Every row gives one point. The points of each table are mixes of a few directions, plus a little noise. How many directions does each table use, and how many do they share? Where both have some left over, give the other angles between the two spaces (their principal angles), to ten degrees, smallest first.

First (4 x 3)
[[ 46  11  11]
 [-98 -77  16]
 [ 35  28  -6]
 [ 16  38 -21]]
Second (6 x 3)
[[ 40 -51  55]
 [-62  80 -87]
 [-29  38 -41]
 [ 26 -33  36]
 [ 11 -14  16]
 [ 16 -20  21]]
Directions: first 2, second 1, shared 1

First (6 x 6)
[[-13  19  44  -2  10   1]
 [ 28  13  38  62 -22 -63]
 [-21  69 -60  20  47  -8]
 [-34 -36  67  -9 -71 -32]
 [ 49 -96 -38 -39 -28  45]
 [ -8  30 -51 -32  65  57]]
Second (7 x 6)
[[-19 -44  20 -45 -28  29]
 [  5  12  -5  12   7  -7]
 [ 42  99 -44 100  62 -63]
 [  1   3  -1   3   2  -1]
 [-26 -63  28 -64 -39  40]
 [-29 -69  30 -69 -43  44]
 [ 27  63 -28  63  39 -40]]
Directions: first 4, second 1, shared 1

First (9 x 9)
[[-38 -40 -22  -1  15 -19   1 -13  10]
 [121 -32  -4 -27   7 112 -46   4 -29]
 [-60 -38 -24   4  15 -38   7 -14  16]
 [ 14  56  27   8 -19  -6  10  14  -4]
 [ 19  54  27   7 -19  -1   9  15  -6]
 [-44 -75 -39  -7  28 -13  -6 -22  11]
 [-16   1  -1   4   0 -14   5  -1   4]
 [ 45  91  47   9 -33   9  10  26 -13]
 [-40 -16 -11   4   6 -29   8  -8  10]]
Second (7 x 9)
[[-63 -15  36  -3 -22   7 -45 -33 -10]
 [ 37  25 -15  -2  -6   4  33  20 -14]
 [ 15  36   2 -54  18 -37  58  49 -26]
 [-20 -35 -27  24  20 -27 -61  10  24]
 [ 45  13 -27   1  15  -7  32  27   4]
 [-33 -54  33  37  -2  51 -38 -89  55]
 [ 18  31  -3  -5 -23   8  20  16 -33]]
Directions: first 2, second 4, shared 0; angles 40, 60

First (9 x 12)
[[  94    2    5  -59  -21   38  -69  -12   29  -66   28 -101]
 [ 110  -19  -10  -39   -8  -15  -77   17   70  -57   65 -113]
 [ -54  -13   -6   11  -10   10   18   25  -15   42  -10   51]
 [   6   23   22   -6   95   -2    7  -96  -68  -28  -46  -43]
 [ -34  -35  -19   14  -11  -16    0   58   23   44   24   33]
 [   2   81   27   37  -31  -11   72  -58  -19  -36  -47   53]
 [ -40   -2    3   -2   -4   29   12    1  -29   23  -23   33]
 [ -53  -14   -2   -3   18   24    9    0  -38   34  -23   28]
 [ -31  -18  -19   47  -27  -57   28   65   47   43   32   61]]
Second (11 x 12)
[[  16  -36  -43  -33    5  -74  -33   50   49   43 -121  -28]
 [ -14  -14  -22   26   27  -25   -8   14    1    9   38  -51]
 [ -24   47  -12   -6   -3  -18   -2  -23  -37  -25   62   13]
 [  -1   17    0  -41    2  -18  -17   -4   -3  -14    7   52]
 [-102  -29   19   45    8  109  -22   89   26  -66   53  -35]
 [ -33  -11  -15   32  -56   53   11   48   12   17  -92  -74]
 [   8  -16   18    2  -48   84   13  -12  -29   29   34    3]
 [  43  -32   34   -4  -25   71   15  -32  -21   40   47   28]
 [ -10    5  -36   22   44  -72  -12  -11  -21   11   90  -50]
 [  36   25   -5  -22   41  -92    3  -36    8  -12  -22   35]
 [  79   43   61  -21    1  -15   52  -82    8  -32  -93  105]]
Directions: first 4, second 6, shared 2; angles 80, 90
